Each row of a before or after table is a point. The points were changed in one or more steps. Then noise was added and the rows were shuffled. The steps act on columns, c1 being the first. Write out the steps. A step turns or swaps two columns, mirrors them in a line or flattens them onto one, adds a multiple of one to another, or multiplies or shifts one. Angles are multiples of 10 degrees, from the lower column toward the higher: turns from -170 to 170, lines from 10 to 170 but not 90. Use the fewest steps. Two steps may share a column if one is a turn and the other turns, adds or multiplies; they go together, in the order done. Otherwise the lowest column goes first.

Before, 8 rows:
[[-10   1]
 [ -6 -44]
 [ 10  29]
 [-59  67]
 [  3 -61]
 [ 37  51]
 [ 10  -5]
 [ 53 -53]]
After:
[[ -5  10]
 [-61   4]
 [  1 -11]
 [ 67 -58]
 [ 51  38]
 [-53  53]
 [ 30   9]
 [-43  -5]]
Steps: swap c1 and c2

Before, 9 rows:
[[ 17 -46   8   6]
 [-37  30  63  57]
 [-25 -48 -19 -10]
 [-23  60  74  29]
 [ -6  70  33  17]
 [ 24 -19  41  -8]
 [  9 -10  -5  -6]
 [  5   5  13  40]
 [-19 -62  43   2]]
After, 9 rows:
[[  1   4  10 -11]
 [ 37   6 -12   7]
 [ 19  -1 -91  28]
 [  8  41  22 -10]
 [-16  28  44  29]
 [ 17 -33 -70   9]
 [ -4  71   8  16]
 [ 45  17 -66  54]
 [  1  40 -19 -22]]
Steps: turn c1 and c4 by -70 degrees; turn c2 and c3 by -140 degrees

Before:
[[  9 -12   0 -26 -30 -39]
 [ 27   7  -4 -14 -31 -12]
 [  9  16   8 -28  27  -3]
 [ -6   9  26  13  30  -3]
 [ 13  -1 -26  -6 -26  -7]
 [  4  10   6   5  34 -11]
 [-13   9   2  -9   9  -1]
 [  2  -4 -20 -21 -48   1]
 [-27  34 -14   9  11  -7]
 [  7   3 -24 -16 -47 -19]
 [-12  16  14  -1   5   0]
 [ -1 -11   0  -9  23  -4]]
After (12 x 6):
[[ 18 -21  17  -5  16  -6]
 [-12   1   6   3 -54 -29]
 [ -5 -36  28 -11  -2 -12]
 [ -6 -16 -11   0 -46   2]
 [ -8  16   5  -9 -44   8]
 [-21  14 -14  -5 -40  12]
 [  2  40  -2  -6  16  -7]
 [ 22 -46 -23  -8 -94  12]
 [ -2  -8  11 -43  48 -29]
 [  2  -4 -10   1 -30  -8]
 [ 17 -35   7  -1  35 -22]
 [ 18 -45  15 -23  18 -16]]
Steps: turn c1 and c3 by 110 degrees; multiply c2 by 3; turn c2 and c5 by -120 degrees; swap c4 and c6

Before:
[[-11 -46 -12  44  19  57 -35  11  28]
 [-39  20  -5 -35   3 -62 -28  73  28]
 [ 24   9 -12 -17  25 -23  10  -7  36]
 [-19 -46 -82  59  63 -23  36  76 -67]
 [-12  42 -69  84  20 -39  20  57 -14]
 [ 64  -8  25  37 -64 -33 -44 -14  48]
 [ 37 -50  51  -2 -38  39  32  23  53]
 [ 72 -12  20  20  50 -13  -1  75  33]
 [ 44  -2 -50  -3 -53  32   9  26  -2]
 [-33  18  31  64  65  17 -56  -7 -47]]
After (10 x 9):
[[-54   9  41  23   4 -10   6 -37  45]
 [ 42 -36  14  83  -1 -11 -57 -10  27]
 [ 61  -6 -14 -42  10 -38 -49 -65   5]
 [  9   8  -4  -2  45  71 -61 -41  40]
 [ 25 -14  82  85  45 -25 -82 -12 -29]
 [ 23  -2  -2 -35  30  21   1  10  22]
 [ 28  12 -11   5 -73  61  34 -30  58]
 [-16   4 -32  81  46 -34  36 -40  -7]
 [-37  27   5 -28 -40  35 -32  18  46]
 [-33  -9  32  -1 -52  44 -23  -9  -1]]
Steps: turn c1 and c6 by 90 degrees; turn c2 and c3 by -130 degrees; multiply c2 by 0.4; add -0.3 times c4 to c5; turn c4 and c9 by 30 degrees; turn c7 and c8 by 120 degrees

Before, 14 rows:
[[-10 -17  16   1   1 -28  20 -22   4  18  23]
 [  1  -8   2  28 -39  -9   6 -15 -13 -14  -3]
 [  2 -18  20   0 -31 -13  -8  -7  14   9   9]
 [ 14   0  10  -8 -28   0  12  -8  -5  -5 -21]
 [  5 -44  21  -1  14 -28  -2 -13  12   2  16]
 [ -1  22  20  16 -13  15   0   2   3  -9  -3]
 [ 13   1  -7 -17  15  21 -39 -10   1  26   3]
 [ -1  -3  18  -1 -27  -3 -11  -5  -8 -13   2]
 [  6 -16  21  28 -21  -8   5 -17   7   4 -13]
 [ -5  -7   9  -9  16  -9 -46   4  -7  30 -15]
 [-18 -16  -9 -17  25   5 -35  13  15   9  -7]
 [ -2  -6   7  11 -33  16   2   6  -6   8 -11]
 [ 15 -28  10   2   7 -32  11  11   6   7  25]
 [-14 -18  21  -8   7  22 -27   9 -15   6  -1]]
After (14 x 11):
[[ 20  17 -26   6  -7 -96   7   2 -12   7   5]
 [-12  24 -12 -13 -10  67 -26 -18  -3   8  -6]
 [ -3  17  26   7  12  47   5   4  -4  -9  -1]
 [  7   8   1   6  32   2   5   0  11  -7   1]
 [  0  23  -9  14  18 -24  17  12  14   4  -1]
 [ -4   5  -6   5  33  50   9  -6  -5  10  -2]
 [  7  24 -18   2  33 -40  -5  12   1  10   5]
 [  3  18   1  -7  27  -8  -8  -8   8 -12   0]
 [  8  30 -46   0 -13 -82  -3  17  12  -3   6]
 [  0  19 -14  14  -2 -82  15  11  19  18  -1]
 [-16  -3 -20 -17 -25  17 -34  10 -15   9  -5]
 [ -4   3  -7   8  35 -29  19  -7  18 -16   0]
 [ 12  -7  -3 -20 -14  64 -34   5   9  25   4]
 [ -9  10  -6 -21 -17 -27 -39  -6  -1  29  -1]]
Steps: flatten c1 and c11 onto the line at 20 degrees; mirror c2 and c3 in the line at 50 degrees; flatten c4 and c7 onto the line at 60 degrees; multiply c5 by -1; multiply c6 by 3; turn c8 and c9 by -110 degrees

Before, 8 rows:
[[ 14 -17 -17  14  -7  23  19   5  16   6  -7   5   4  -8]
 [ -3  -3  -2  22  -8  -5   1 -15  14 -18  17  19  15  -7]
 [ 22 -10  11  14   8   7   3  -9  18 -12  18  13  23  -2]
 [ -6  -6  -1  -1 -13  18  21  11  -6  15   6   1  -9  18]
 [-27  12  34 -32  26  28   7 -11 -22  10 -17 -28   7   6]
 [  8 -13  14  10  20  -1 -12 -19 -16 -15  15   4  20 -15]
 [  1 -14  18  27   7  -5 -13  -1   9  -7  11   6  14  -8]
 [ 12   2  -2  30   3   9  23  -1   4   6   3   6  -1  -1]]
After:
[[-12  -9  -5 -96  26  28   7 -11  39  10 -25 -11   8   6]
 [-10  -3 -19  80   7  -5 -13  -1   9  -8   1  -4  20  -8]
 [ 22  -5  -1  41  -7  23  19   5 -23   6  -7  -6  -3  -8]
 [  4   3 -21  42   8   6   3  -9  -4 -13   2   3  32  -2]
 [ 21   4  -2  90   3   9  23  -1  -5   6   3   4   2  -2]
 [-15  -4   3  31  20  -1 -12 -19  21 -15  -2  -4  33 -15]
 [ 16  -2   5  -3 -13  18  21  11   3  15  13  -2 -10  17]
 [-29   8  -9  66  -9  -5   1 -15 -10 -18   9  10  17  -6]]
Steps: add 1.5 times c10 to c1; flatten c2 and c12 onto the line at 50 degrees; turn c3 and c9 by 130 degrees; multiply c4 by 3; add 0.5 times c5 to c13; turn c11 and c13 by 30 degrees

Before:
[[ 45 -19   3  22 -32 -53   5  52 -35 -34 -22 -21 -36 -20  15  23  33 -73
   37 -79]
 [ -6 -27  23  -4  16 -66 -44  46  22  -1  51   2  14 -14  13 -38 -47  71
  -36  -5]
 [ 16 -87  -7  43 -17 -39 -40  36  29 -12  70  58  92  10  23   8 -38  22
    3  33]
 [ -7  18  17 -14  35  44   0  12  23 -20 -49 -35 -29   7  16 -26  19  43
   16  64]
 [ 44   0 -19  26 -63  10  22  42  27 -63 -16  18 -39 -85  -5  25  45 -38
    3 -63]
 [-61  33 -25 -42  36  53 -57 -21 -17  35 -37 -14 -49  13   8 -24   6  39
    2  -5]
 [ 67  17 -16  16   7 -19  -4   4 -15 -12 -23  17 -29 -94  58 -15  38 -62
   20 -66]
 [ -7  94  41 -34  11  76  -1  -7 -42 -10 -32  31 -43  23  15 -35  13  53
   -1  17]
 [-32 -10 -22  -6  43 -18 -50  51  10 -45  84  15  28  18  20 -39 -35  16
  -34  46]
 [-63  -8  34  -9  59  25  -3  -2 -16  27  18  18 -69   7  13 -32   8  33
  -22  34]
 [ 83 -39 -16 -29 -42  18  10  35 -27 -34   3 -14 -52 -50  44  10  33 -24
    1 -49]
 [ 34 -30   3  22  14 -49 -51  15   2 -38  49  31  62  10   2  37  36  39
  -57  33]
 [  0 -19  27   9  10 -40 -68  18  13 -22  95   1  17 -19   9  36 -46  33
    6  49]]
After:
[[-56  33 -42 -43  39  53 -57  33 -18  36 -12  17  31  43  14 -23  -1  39
    3  -4]
 [ 14 -87  38  43 -18 -38 -41 -18  31 -12  68  88 -77 -54 -44   8  -3  20
    7  31]
 [ -7  17 -20 -16  35  44   1   7  25 -22 -53  -3  18  26 -13 -24  -9  41
   13  63]
 [-63  -7  39  -7  58  26  -4  24 -16  28 -12  49  48  47   2 -35   2  34
  -21  33]
 [ -2 -21  81   9  10 -40 -68  -8  12 -22  71  34   0 -28 -19  33 -12  32
    5  49]
 [ -8 -28  50  -3  15 -67 -46 -24  23  -2  45  32  -3 -18 -38 -38 -27  74
  -37  -5]
 [ 44 -20 -12  22 -33 -55   6 -40 -35 -34 -33  10  41   7 -52  22  19 -73
   38 -80]
 [ 42   1 -26  29 -60  12  21 -51  27 -64 -23  45  82 -40 -36  26  42 -38
    6 -62]
 [ 83 -41 -11 -28 -43  16   8  -6 -28 -35  -7  16  75  -5 -65   9  34 -22
    1 -48]
 [ -7  94   9 -34   9  75  -2  20 -41 -11 -51  62  18  48  -5 -36 -14  52
   -1  17]
 [-32  -9  37  -3  42 -17 -51 -15  11 -46  86  44 -32   2 -40 -41  10  14
  -35  47]
 [ 34 -29  32  20  15 -48 -50  -7   3 -38  14  63 -53 -31  -8  36  49  37
  -56  33]
 [ 66  17 -28  16   6 -19  -2  36 -15 -13 -23  50  83 -53 -45 -15  28 -63
   22 -68]]
Steps: turn c3 and c11 by -40 degrees; turn c11 and c17 by 30 degrees; add -0.3 times c5 to c8; turn c8 and c15 by -140 degrees; shift c12 by 30; mirror c13 and c14 in the line at 110 degrees

Before:
[[  8  11 -21   6  45  23 -20 -15 -30 -14  29   1   3  22   1 -29  70  32
   -1  -9 -28  34 -13 -40]
 [  6 -27 -23  24 -26 -14 -39 -27  -1  20 -30   3  25 -11   5 -28 -21   5
  -14  -6  20 -24 -35   1]
 [ 29 -16 -21  -3 -30 -12 -48 -18  10  30 -18   2  12   4  15 -12  12 -21
    8   1 -22  22 -23 -17]
 [  6 -22 -18  17  -8 -15   8 -16   5  34  25 -10  -4  -4  38 -20   2   1
   -6  -9   6  33  84 -41]
 [ 13  -7 -18  17 -26  -9   6 -16  12  30  -7  -3 -22 -14  12 -34  27   4
  -17   8  -3  35 -34 -16]
 [-32 -22 -22  20   9  -4  12 -27  13  18  29 -10  15  24  10 -14 -25  28
   95 -13 -15  15 -14 -38]
 [-40   2   0   4 -32 -25  -4 -17  22  38   2  -7   3  17  12 -25 -21  23
   -3  12 -19 -48  -5  42]
 [-38  -6   1   7  -8 -27  12  46  19  23 -20  12   6 -42   4 -27  16 -20
    5  -5  -5 -24  31 -26]
 [-23  14 -16   6 -34  -8 -33  32 -34 -76  18  40   1 -22  16 -18 -16  14
  -13  -9 -26  13  64 -38]
 [  4 -24   6   6 -18 -15   5 -20   6 -36  18  -1  24   0  12 -28 -25   1
   14  -6 -34   6 -18 -41]
 [-12   3   8  20  30  -7  -3  14   7  29  13  30  23  18   1  36   1  13
  -15  14   3   8  -6   0]]
After (11 x 24):
[[-35  -5  -2   7   3 -25  11  45  19  23   5  11 -21 -25  11  35  16 -21
    5 -11 -10  -1  30  16]
 [  5 -28 -23  25  31 -12 -38 -27  -1  19  25   5 -31   0  -2  26 -21   4
  -14  -9   0   1 -36 -11]
 [  2 -24   4   7  -8 -13   5 -20   2 -35  25  -1  17  20  -1  41 -25   0
   16  -8 -37   2 -17  30]
 [ -7 -23 -18  17   9 -14   6 -15   4  33  -3  -9  24  13   1  34   1   0
   -6 -13  -1  -1  84  33]
 [  6  12 -22   6 -52  21 -20 -14 -31 -14   3   1  27  41  -3  40  67  32
   -1  -5   7   1 -16  28]
 [-40   3  -1   7  13 -26  -5 -19  23  42   2  -6   2  22  16  10 -23  23
   -4   8 -36   3  -5 -47]
 [-31 -22 -24  19 -17  -2  10 -27  13  20  17 -10  30  38  14  26 -26  27
   94 -15  -8  -1 -17  31]
 [ -9   2   9  18 -20 -10  -1  15   9  29  24  28  14  -1   6 -35   2  15
  -16  14  22   0  -7  12]
 [  9  -5 -18  17  16 -10   7 -16  11  28 -24  -1  -7   3  -5  39  27   6
  -16   5 -19   1 -34   3]
 [ 21 -15 -21  -3   8 -12 -46 -18  10  29  13   0 -20  13  -8  16  11 -21
    9  -2 -37  -1 -22  12]
 [-25  12 -16   5  10  -4 -35  32 -32 -77   1  38  18  -8   6  31 -17  13
  -14 -11 -42   1  62  29]]
Steps: flatten c1 and c15 onto the line at 160 degrees; mirror c5 and c21 in the line at 70 degrees; turn c6 and c20 by 10 degrees; swap c11 and c13; turn c16 and c24 by 160 degrees; add 0.5 times c16 to c14; multiply c22 by 0
